Every row gives one point. To make a cloud, some directions were put in groups of two or more. Within a group, all points are equally far from the middle, so they leave a hole (a ring in 2 directions, a hollow ball in 3). The other directions are filled evenly. Then the cloud was stretched, turned, moved and blurred a little. Count the holes, and give their numbers of directions, smallest first.

Cloud, 14 rows:
[[-12  20]
 [ 15 -60]
 [ 17 -58]
 [ 31 -23]
 [ 17  31]
 [ 45 -16]
 [  8  -8]
 [ 22  23]
 [  0 -33]
 [  8  47]
 [-38   5]
 [ 45   0]
 [ 20 -26]
 [ -2  30]]
Holes: 0

Cloud, 15 rows:
[[-32 -26]
 [-15 -43]
 [  4 -48]
 [ 40  21]
 [ -3 -46]
 [-14 -43]
 [ 47   0]
 [  1  40]
 [-28 -34]
 [ 46 -11]
 [ 38  25]
 [-32  17]
 [-32  18]
 [ 46 -14]
 [ 15 -46]]
Holes: 1 (2)

Cloud, 20 rows:
[[ 19   9  29]
 [ 27 -21  -6]
 [-21 -49  21]
 [  5   5  12]
 [ 31  10  -6]
 [-35   9  -7]
 [ 43 -33 -11]
 [ 43 -25  -9]
 [ 38 -30 -10]
 [  2 -12 -23]
 [ 33 -19  32]
 [ 21  -3 -42]
 [  6  -9  60]
 [ 19   1  38]
 [ 25 -23  15]
 [ 35 -22 -30]
 [  4 -31 -39]
 [ 11 -31 -17]
 [ -1 -33  18]
 [ 10  -4  28]]
Holes: 0

Cloud (21 x 3):
[[-13  -7  -1]
 [-53  14  -7]
 [-34   7  38]
 [ -5  47  24]
 [ -5  24   7]
 [ -3 -39   7]
 [ 33  12   5]
 [-39  19  55]
 [-19  -2  44]
 [-13 -30 -23]
 [-18  38 -38]
 [-41 -31  -3]
 [-13  40 -19]
 [ -8  60  24]
 [  5  28 -17]
 [ 27   2  -7]
 [-21  34  -7]
 [-10  36  18]
 [ -1  20  28]
 [ -7 -35   8]
 [-32 -16  28]]
Holes: 0

Cloud:
[[  1 -21 -28  11]
 [ 10   7 -46  15]
 [  0   4  28 -31]
 [-15 -52 -15  23]
 [  7 -23   4  49]
 [  3 -26 -26  42]
 [-49  -7 -43  13]
 [ 23  47   8   4]
 [ 36 -34 -49  33]
 [ 24  -5  37  18]
 [-25  18  32  13]
 [ -2  -8 -31  50]
 [-29 -15  25  32]
 [-13  28 -43  39]
 [ 46 -21 -12  12]
 [ 31   7  -9  39]
 [-14  16  36  21]
 [ 29 -10 -11  34]
 [-22   5 -23 -28]
 [ -4 -60   3 -31]
 [-57  -5 -29  37]
 [  8  17 -47  21]
 [ 16 -21  38 -42]
 [-37  59 -43  39]
 [-49   6 -50 -50]
 [ 34  33   9  26]
 [-50  -2  34  20]
 [  0  24  41 -17]]
Holes: 0

Cloud, 26 rows:
[[-48   5  11 -30]
 [-25 -19  41 -36]
 [ -5 -21  -6 -54]
 [-30 -15 -16  13]
 [-47   0   7 -29]
 [ -7 -33  15  21]
 [  0  48  45 -21]
 [ -3  45  13 -46]
 [ 27  21  42 -42]
 [-36 -13 -19   2]
 [-20  -2  43  20]
 [-44   6  34 -28]
 [ 29 -21 -16 -10]
 [ -8 -21  36 -49]
 [  1  47  39 -32]
 [ 19   3  37 -53]
 [-36 -19 -18  -6]
 [ 27   8  42 -41]
 [ -3  45   8 -46]
 [ 13  13  -7 -58]
 [ -4 -28  47 -14]
 [ 20 -37   1   5]
 [ -1 -18  34 -53]
 [ 15   1  31 -60]
 [-24 -12  51  -2]
 [ 20 -21  44 -24]]
Holes: 2 (2, 2)

Cloud (31 x 4):
[[ 49 -18  12  45]
 [-45  39  12 -28]
 [-36 -32 -43  25]
 [ 26 -34 -39  40]
 [-31 -41 -34  29]
 [-38  11  31 -30]
 [-42 -25   5  32]
 [ -3  50  -4  32]
 [ 10  47  44 -15]
 [-12 -25  -4 -39]
 [ 42  -7   6  53]
 [-36 -29 -48  23]
 [  0 -14 -25 -38]
 [-32  -8  39 -16]
 [-34 -12  21 -31]
 [-43  47   7 -19]
 [-31  11  42 -22]
 [ 31  25 -34   4]
 [-16 -39 -47  28]
 [ -2 -58  -1   6]
 [-50  -1 -48  -3]
 [ 26  12 -45  -3]
 [-47 -25 -19  31]
 [-30 -20  18 -30]
 [ 41  30  -5 -17]
 [-12 -58 -18  24]
 [-20  36  44 -23]
 [ 27  10 -35 -19]
 [-10 -26 -60  16]
 [ 48  12   4 -22]
 [-38  23  27 -31]]
Holes: 2 (2, 2)

Cloud, 56 rows:
[[-26  14  48  31  36  -6]
 [ 28 -19 -45  -8 -14  17]
 [-46 -13  15  32  23 -38]
 [-39  11  37 -18   8   6]
 [  9  24  33  17  15  18]
 [-53 -26   9  -5  10   1]
 [ 29 -29  52  22  25 -18]
 [ 30 -21   3   7  42  14]
 [-20  -3  -7  21 -50  14]
 [-27  11  -9  19 -21  40]
 [-40   5  40  24  27 -31]
 [ -4 -11  -8  49 -40 -13]
 [ 26 -21   8 -35 -33  15]
 [-15  16  32  34 -22 -41]
 [-24   1  55  -7  14 -19]
 [-14  38  -6  56  32  -4]
 [-29   0  15  60  36   3]
 [  0 -26 -24  -3 -31  34]
 [-36  21  15 -20  32  14]
 [-21  12 -38  42  34  18]
 [  8 -52  -9 -32 -21 -38]
 [ 20 -35 -36  13  36 -47]
 [-34  12  28 -19 -28 -11]
 [-30   9  47  14  42 -12]
 [  7  16   9 -14  33  22]
 [-32  33 -11 -12 -22  31]
 [ 20 -26  47  14  16 -53]
 [ 22 -36  43 -20 -25  -1]
 [ -7  34 -12  40  -6 -58]
 [-19  16  35  35 -26 -20]
 [-10 -47  24  15   3  26]
 [ -9  17  -5  -4  51 -42]
 [-29  37 -43  19  26 -39]
 [ 13 -27 -53 -30 -10  -2]
 [  8  43 -29  26   4 -49]
 [  0  45 -26  25 -36 -30]
 [ 19   8   8 -17 -52 -35]
 [-26   8 -55  27  -7 -46]
 [ 15 -17 -24 -52  -5  -5]
 [ 11 -36   4  28  26  27]
 [ 21 -27 -46 -24  -5 -44]
 [-40  -2   4  44  33 -45]
 [ 45 -10 -26  18   0 -58]
 [ 16  19 -23 -35 -39 -22]
 [-39 -24  14  22 -14 -34]
 [ 11 -44  45 -16  28   2]
 [ 25 -54  33  21 -21 -16]
 [ 35 -43  39  17 -15  -6]
 [ 15 -20 -49  47   3 -38]
 [  0  38   3  52 -16 -26]
 [  9 -53  19  36 -16 -35]
 [-19  41 -39   2 -44  -9]
 [  6  21 -15 -27 -41 -37]
 [-11  17  38  41  37 -38]
 [  6   5   1 -49 -13  11]
 [  8 -44 -28 -35 -35 -21]]
Holes: 2 (2, 4)

Cloud:
[[-30 -21 -15  -8  -5  16]
 [ 11  12   8 -60  23   3]
 [-10  22  23  24 -29  41]
 [-14  42 -28   1 -23   6]
 [-11 -34  34  39 -24  -1]
 [-15   9 -34  -2  20 -25]
 [ 24   1  -8   5 -39  22]
 [  4   0 -14   6  53  29]
 [ 39  -9 -20 -18  26  29]
 [ 14  32  55  -2  -1 -18]
 [ 38  28 -21  30 -12  -9]
 [ -9 -15  28  32   6 -36]
 [-12 -21 -40  29   4   6]
 [  7  51  -9  31 -27  16]
 [-15  20  37 -35   3  21]
 [  0 -52  16  10  -6 -17]
 [ -7   5  42  18 -39  23]
 [  6  29  18   0 -24  44]
 [-21   0 -26  31  19  36]
 [-20   2  31  11  13  42]
 [ -7   9  21  54 -26 -21]
 [ 16  -3   3 -55  13  16]
 [  0  38  -9  17 -42   5]
 [ 34  10   2   8 -24  36]
 [ 22  21   9  55  21  -2]
 [ 30  45 -11  19 -14  29]
 [-23  16  17  33  13 -27]
 [ -2  26  27  44   4 -26]
 [ 20  14  59 -10 -12  -4]
 [ 13  -5  -6 -47  25  25]
 [  7  32  17 -13 -31 -31]
 [ 40  27  35 -21   1 -18]
 [ 24  28   2 -37  -2 -35]
 [-19  -9 -10  56   0  -8]
 [  9  45  28  19  11  38]
 [-14 -22  50  21  -3  19]
 [-28 -16  24 -24  14  11]
 [ 42  49  -1 -19  16   3]
 [ 39  40  25 -21   9  13]
 [  9  32  48   5 -12 -30]
 [ 51  13   5 -31  23  -6]
 [-17  -6  38  36 -33  21]
 [ 19 -22 -14   1  -8 -39]
 [ -2  35   7  60 -17   1]
 [ 51   6   6 -13   8  24]
 [ -7  32  26 -43  26   9]
 [ 30   2   3  34  17 -32]
 [ 22  15  -6 -51  37 -12]]
Holes: 2 (3, 3)

Cloud (48 x 6):
[[-15 -14  11   5  11  -6]
 [ 17   4 -37  26 -39   7]
 [-35  16  31  10   5  31]
 [ -4 -23 -49  -7  -7  28]
 [ 14   7 -19   7  -3   6]
 [-24  14 -15 -13 -17  20]
 [ 33   1  -9  28  20  -6]
 [ 16   1 -40  23  -5 -31]
 [-26  27  12 -26 -10 -20]
 [ -1   8  21   1 -28  54]
 [ -1  11 -40 -18  19  -7]
 [-21  43 -13 -25 -21   8]
 [-20 -22   0  32   9 -18]
 [-13 -36 -55 -18   5  11]
 [  5  24 -18  35  30 -22]
 [-60  43  -7 -24 -32   0]
 [ 22 -20 -26 -31   4  21]
 [-43   9  48  38  26  17]
 [-23  30 -23  20   6   0]
 [ 14  50  -6  -3 -25 -17]
 [ -3  27   2 -16  19  25]
 [  0 -21 -45  41   3   4]
 [ -5 -13  16  31  15  13]
 [-11 -11  -5  31  21  35]
 [-14  12  -4  -8  29  -2]
 [-16  25 -13  10   0  -9]
 [-25  40  -8 -13 -28 -23]
 [ -3  26  34  -9 -21 -12]
 [-16  54  39 -19  -8  -5]
 [ 20  13  12  48  13 -12]
 [ 57   5  -8 -13 -22  17]
 [-14  -9 -50 -19 -22   4]
 [-15  50  26   7 -14  25]
 [ -8 -18 -22  45 -17 -13]
 [ 13  17  14  -8  16 -20]
 [ 28  -9   4   9  -3  35]
 [ -8  50  46  18  14  -1]
 [ 18  -6  25  13   3 -24]
 [ 25  -8 -49   9 -13 -14]
 [-29  12  16  15 -28  32]
 [ 36  19 -34 -12 -15 -18]
 [  6 -33  -3  -5  23  38]
 [ 13 -13   3   7   1 -29]
 [-22   9   4 -20  16 -29]
 [-41 -12 -26  27   4  36]
 [ 23  13  -6  26 -18   6]
 [-38  25  -1 -44 -33   0]
 [-56  -7  -4  35  -4   6]]
Holes: 0
